Each row is a point. The points of each table are mixes of a few directions, plus a little noise. Count the directions of each table, and those that both share. Where both have some left over, give the other angles between the two spaces (their principal angles), to ten degrees, smallest first.

First (6 x 3):
[[ 12.0  23.7   7.3]
 [  8.1  15.7   4.8]
 [ -7.7  -1.1   5.6]
 [ -7.4  -0.7   4.8]
 [-45.9 -24.9  17.9]
 [ 40.1 -13.5 -41.3]]
Second:
[[-28.9 -50.8 -14.0]
 [ 30.5  54.4  14.9]
 [ -2.6  -4.1  -1.5]
 [-11.9 -21.4  -5.6]
 [ 14.2  24.3   6.7]
 [ -1.1  -2.6  -0.4]
 [ -0.5  -0.7   0.2]]
Directions: first 2, second 1, shared 1

First (9 x 6):
[[ 32.0  61.7 -40.5  12.2 -10.7 -59.1]
 [-20.6 -40.9  26.7  -9.1   6.5  39.2]
 [-13.2 -25.3  16.5  -5.2   5.0  24.9]
 [ 13.5  24.8 -16.5   6.0  -4.1 -25.6]
 [ 11.0  21.9 -14.2   3.7  -3.6 -20.3]
 [-18.4 -36.8  24.0  -7.5   6.7  34.8]
 [ -6.4 -12.6   8.2  -2.6   2.3  11.9]
 [  3.6   6.5  -3.6   1.3  -1.3  -6.5]
 [ -2.0  -1.4   1.3  -0.1   0.1   1.4]]
Second, 7 rows:
[[ -3.1 -14.3  -2.3  29.1  28.9 -14.2]
 [-37.0   4.9  21.2  22.7   6.4 -25.4]
 [-15.3  -1.4 -25.3  -8.3 -12.5   7.1]
 [ -7.1   6.9 -31.7 -16.8   3.7  20.8]
 [  6.8   1.7   4.3 -26.1 -52.4   5.9]
 [ 51.8   2.9   3.0  -3.7  45.3  19.3]
 [  3.3  -0.2  30.3   2.9 -20.4 -14.3]]
Directions: first 1, second 4, shared 0; angles 90

First:
[[ 13.1 -21.6 -10.6  -4.0  22.0 -28.9 -25.7  15.6 -17.8]
 [ -4.2   8.2 -25.7   6.8 -27.0  35.8  28.5 -28.9  40.6]
 [ -8.4  12.4 -12.1   6.1  -6.4  41.4  16.4   3.5  37.2]
 [  3.9   3.8  17.3  -3.0   5.8 -25.1   9.4 -11.2 -26.9]
 [-24.5  14.1   7.0   2.6 -58.2  39.3  -4.6 -15.4  25.8]
 [  2.6  -0.1  41.5  -7.4  42.7 -39.7 -18.5  38.1 -51.1]
 [ 12.8  -6.8  -1.2  -2.5  14.4 -31.1   6.9 -12.7 -22.5]
 [ -5.9  -2.6  -8.2   1.3  -7.1  18.2 -13.6  14.2  16.7]
 [  9.1  -6.9  -9.2  -0.5  11.8 -11.9   2.9  -2.2  -3.2]]
Second:
[[-25.5  13.7  45.4  37.2  21.8  13.6 -42.6 -30.9   8.9]
 [ 18.4  15.5 -57.4  -2.5  18.7 -28.9  -3.1 -10.2   1.7]
 [ 15.2 -12.8   7.7 -10.7 -10.3  -8.7   8.9  11.8   8.8]
 [  3.3  13.4  17.3 -24.7 -38.7  15.3  36.7  28.1  12.4]
 [ 14.2   7.1   4.5 -11.5  -9.3  15.3  -4.1   8.7 -17.6]
 [ 13.2 -18.5  37.9   2.2  -4.8  -7.1  -8.2   4.1  17.2]
 [  2.3 -20.7 -44.4 -12.6   4.9   8.7   5.8   6.0 -49.5]
 [-43.4   1.2 -10.6  25.6  17.6  -7.9   5.7 -19.2  18.1]]
Directions: first 4, second 5, shared 1; angles 50, 90, 90

First, 10 rows:
[[ -3.8  -5.1  -2.2   4.8   3.2  -1.4  -4.3  -1.8  -2.1   0.4   4.0  -5.6]
 [ 40.7  53.1  21.2 -47.6 -34.7  14.4  44.9  20.0  21.8  -3.9 -40.1  59.8]
 [  3.4   4.6   2.0  -4.0  -2.8   1.3   3.9   1.7   1.8  -0.4  -3.5   4.9]
 [  5.3   6.7   2.8  -6.1  -4.5   2.0   5.8   2.6   2.8  -0.7  -5.2   7.5]
 [-12.6 -16.0  -6.4  14.7  10.6  -4.5 -13.6  -6.1  -6.5   1.2  12.5 -18.3]
 [ -5.8  -7.3  -2.9   6.8   5.0  -2.0  -6.1  -2.8  -3.0   0.5   5.6  -8.4]
 [  1.3   1.8   0.6  -1.7  -1.2   0.8   1.7   0.8   0.6  -0.2  -1.5   2.1]
 [ 34.1  44.5  17.8 -40.1 -29.0  12.0  37.6  16.6  18.1  -3.1 -33.4  49.7]
 [-22.4 -29.0 -11.6  26.1  18.9  -8.2 -24.6 -10.9 -11.7   2.3  22.0 -32.8]
 [-40.8 -53.1 -21.2  47.7  34.5 -14.4 -44.6 -20.1 -21.7   3.8  39.9 -59.6]]
Second:
[[-12.6 -15.2  -2.1  21.7  27.4   2.0   0.3  -1.2 -19.5  -1.6   7.2  -8.8]
 [ -9.7 -13.3  -1.9  20.0  25.5   1.1   1.0  -0.4 -17.7  -2.3   8.1  -7.3]
 [-21.6 -29.6  -4.3  44.1  53.2   1.2  -0.3  -1.0 -37.8  -3.2  14.3 -16.0]
 [ 16.8  22.2   3.1 -32.6 -40.6  -1.2  -0.5   1.9  27.3   3.0 -11.4  12.8]
 [ 36.9  47.4   6.5 -71.3 -89.3  -2.9  -0.6   2.9  61.7   6.3 -23.4  29.0]
 [ -3.3  -5.0  -1.6   6.3   8.3   0.0  -0.5  -1.2  -6.6  -0.9   2.8  -3.4]
 [-13.1 -15.8  -2.5  24.1  30.1   0.6  -0.5  -0.1 -21.6  -1.9   9.0  -8.7]
 [  7.0   8.7   1.1 -12.9 -16.5  -0.5   0.2  -0.3  11.6   0.4  -4.4   6.0]]
Directions: first 1, second 1, shared 0; angles 40

First, 9 rows:
[[ -1.4  -6.1  12.2   2.8   4.9   6.3  -0.3 -13.1  10.5   9.8 -13.6   2.1
  -14.9  -1.4   5.2  -0.2 -12.0   5.6]
 [ 33.8 -39.2 -14.2  16.3 -38.0  20.6 -17.3  59.4 -35.8  -9.5  62.6 -11.9
    1.1  -5.3  16.5 -12.9  20.1  12.2]
 [-12.9  13.6  10.9   3.6  12.5  -8.4   0.9 -17.0  16.9   1.9 -22.1  10.3
   -1.9   2.6   2.0  10.9  -9.8   1.0]
 [ 12.2   0.3 -26.8  -1.1 -19.5  -5.8  -4.0  40.6 -29.7 -20.6  42.6  -7.5
   27.9   1.0  -5.6  -3.7  28.0  -7.2]
 [-39.7  53.8  23.6  30.4  25.8 -42.1 -10.4 -13.9  41.4 -18.9 -39.1  43.7
   21.6  13.1  16.6  51.3 -12.3   5.7]
 [  4.3 -18.6  18.3   7.5   1.0  15.4  -3.6 -11.6  11.1  15.5 -11.6   0.9
  -26.0  -3.6  12.0  -3.3 -17.0  11.9]
 [ -5.7  29.3 -33.1 -17.6  -1.7 -23.6   8.7  17.0 -21.0 -24.1  19.5  -5.3
   42.5   5.1 -23.9   1.1  29.3 -22.2]
 [  1.6 -10.1  10.9   2.2   2.3   9.1  -0.5 -10.5   7.5  10.5  -9.8  -0.2
  -16.2  -2.2   5.3  -2.9 -11.0   6.0]
 [  8.0 -22.9  -1.6 -44.1  12.7  28.5  26.5 -51.0  -0.9  35.4 -28.6 -32.0
  -34.2  -9.5 -28.3 -40.3 -15.2 -13.0]]
Second (11 x 18):
[[  5.9 -24.5  23.1   8.7   0.9  20.9  -4.5 -15.6  14.0  21.0 -14.8   0.8
  -34.6  -4.7  15.6  -4.5 -22.4  15.2]
 [ 26.0 -52.0   9.1 -13.3  -9.3  43.4   5.9 -14.3  -7.6  33.1   1.4 -26.4
  -46.3 -12.1   0.8 -35.8 -16.1   8.6]
 [ -6.5  23.2 -29.2 -32.5   7.1 -13.4  19.2  -9.6 -14.6  -8.1   0.0 -14.1
   26.2   2.8 -33.4 -11.4  18.4 -25.7]
 [ -0.4  -5.3   4.4 -10.5   7.7   7.1   7.2 -20.1   5.3  11.5 -14.8  -6.3
  -13.0  -2.4  -6.6  -8.3  -8.7  -2.5]
 [ -5.1   6.7  16.4  38.9  -4.8 -12.1 -22.5  25.4  12.3 -15.3   8.2  26.3
    6.4   5.6  29.7  30.1  -3.5  17.7]
 [-13.9  18.3   5.1  -3.8  14.2 -11.3   4.9 -18.8  14.2   0.5 -21.9   8.0
    2.8   2.1  -4.8   8.7  -6.4  -4.3]
 [ -3.1  44.4 -58.5 -15.2 -15.6 -40.5   2.9  56.0 -43.5 -50.6  56.2  -4.7
   79.1   9.3 -28.2   8.4  57.0 -30.7]
 [ -1.6 -10.1   5.6 -26.9  14.7  15.6  18.1 -42.8   8.1  25.7 -29.9 -16.2
  -24.7  -4.1 -16.5 -21.5 -16.0  -7.0]
 [ -9.1  16.2  13.6  48.2  -8.0 -21.6 -27.2  39.5  11.1 -26.6  17.0  33.9
   19.4   8.6  33.7  40.7   3.0  18.2]
 [ -9.7  12.8   1.5  -4.0   9.7  -8.4   4.9 -12.6   7.6   0.0 -14.2   3.1
    4.0   2.3  -4.6   4.4  -3.1  -4.3]
 [ 18.4 -31.8   8.2  11.4 -15.7  21.0  -9.2  14.9  -6.8   8.5  16.4  -5.4
  -19.5  -4.8  15.0  -8.1  -4.2  14.1]]
Directions: first 3, second 3, shared 3

First (8 x 24):
[[ -1.0   5.8  14.1  19.1 -15.0 -27.7  30.9  10.5 -28.1 -31.1 -14.1 -47.2
   14.0 -18.5  -3.0   1.9  -7.1   3.7  -0.7  -5.7  -2.8 -28.7 -36.9  17.6]
 [ -8.7  14.1  26.1  26.2  -8.6 -17.6 -24.6 -22.2 -11.4 -22.0  10.3 -23.8
  -20.8  -3.6 -21.8  20.8 -30.2  -6.4 -17.5  -4.3  -3.0 -41.3   7.1  10.4]
 [ 10.9   3.3 -23.0 -43.7  24.0  24.7 -30.1  -1.9  37.8  71.9  -0.7  51.9
   -9.0  25.6  17.7  -3.1  12.6 -18.9 -11.1  -2.5  27.2  21.7  23.9 -16.7]
 [  6.8  -0.5 -13.7 -33.0  17.4  26.2 -12.9  -1.3  31.3  47.9  -7.8  35.8
   -3.2  12.7  19.7  -8.5   6.1 -20.6  -3.4  -8.4  19.5  20.4  21.2  -4.3]
 [ -2.0  11.8   8.0  27.7 -15.5 -45.8  -0.9   4.0 -36.1 -28.0  13.2 -38.9
   -0.9  -0.6 -27.3  20.9  -3.0  23.7 -11.6  13.5  -7.6 -37.2 -36.3  -5.5]
 [ -3.5  -0.6   9.6  12.8  -8.3  -7.3  17.0   2.4 -12.5 -24.1  -7.7 -22.5
    6.3 -12.4  -0.1  -2.0  -6.3   0.3   3.8  -4.7  -5.9  -9.8 -11.4  12.3]
 [  5.3 -12.2 -28.1 -28.7  16.7  29.2 -15.5   3.9  27.3  37.7  10.6  54.2
   -1.6  19.8  10.4 -11.4  24.8   6.2   9.8  11.1   2.3  47.5  25.7 -24.8]
 [ -9.2 -21.6   6.4  19.1 -11.0  17.6  36.4   5.1  -8.7 -52.4  -4.1  -8.8
   14.4 -21.8   4.0 -20.1   2.8  12.8  30.8   0.9 -29.1  29.2   6.8  11.4]]
Second:
[[-23.0  12.8  21.9   0.3  -8.0  -2.6  21.0 -23.9  -3.1 -41.8 -24.2 -35.3
    1.4  -4.6   7.6  10.3 -55.5 -36.5  -2.2 -28.8  -5.1 -26.2  -0.4  26.7]
 [ 24.7  -9.1  11.2   8.4  21.8 -23.4 -14.7  18.4  -6.0  18.6  -4.6   9.5
    2.9 -62.6   4.7   9.6 -14.6  31.5   6.0  28.4   1.2  15.8  -7.6 -11.7]
 [ -2.7  16.7 -12.9   6.2 -22.4   2.8  13.8  -5.3  -4.4 -30.1  14.5  -4.6
    0.4  36.5  23.8   8.7 -24.3 -29.7   5.3 -24.9 -11.1  -7.3  -1.1  -5.7]
 [  9.4   2.0  17.4  -3.4   6.2  -2.3 -13.4  16.4  11.1   8.7   5.3   8.3
   -8.3 -16.3  -8.4   2.8   1.5  21.5   3.5   0.8   4.4   2.6   4.1   0.2]
 [-18.4 -29.6 -30.4  18.7  -7.6  32.4   4.4 -35.4 -13.8  17.0  -5.1  -4.3
    6.6  32.5 -18.2 -38.8  74.8 -21.0 -17.6  17.9   2.5  -2.3  13.6  12.4]
 [  0.5   5.9 -19.7 -18.0 -12.7 -14.6  -5.4  -2.2   1.7 -15.4   5.0   8.0
   15.4  27.7   7.2  -2.7   8.5   8.7   4.0   2.0 -11.0  28.2 -28.1 -34.6]
 [ -2.8  19.8 -20.3 -50.9  14.9 -22.4  13.7  23.9   8.5  17.4  -1.8  14.8
    9.0  24.1   5.8  26.9 -23.9  14.4   6.0  -0.5   6.5  12.2 -25.6 -25.9]
 [ 42.1 -16.5  17.5  43.9  20.5  12.8 -24.0  37.8  -1.5  49.5  29.3  27.8
  -26.5 -59.1  -1.9   1.1  21.7  31.0   5.7  24.5  12.3  -8.1  40.0  13.3]
 [  1.9   0.1  12.6  -6.0 -12.8  19.8 -25.3  10.4  24.2   5.3  20.8  16.0
  -13.8  29.0 -25.0 -19.3  51.2  23.6  -0.4  -9.7   3.6   7.4  11.0  -2.0]
 [ -7.7  -7.4 -27.2 -24.4  13.4  -5.5   7.7  -1.6  -3.9  26.2 -10.2   8.2
   13.1  14.6  -7.4  -2.2  22.4   8.0  -5.4  19.9   6.2  13.1 -15.1 -14.0]
 [-23.9   5.5  30.2  25.2 -13.3   3.2  22.4 -38.8 -12.6 -55.2 -29.3 -48.6
    0.3 -21.6  11.8   3.5 -61.7 -52.0  -4.7 -29.8  -9.4 -35.8   9.1  41.2]]
Directions: first 4, second 6, shared 1; angles 50, 60, 80
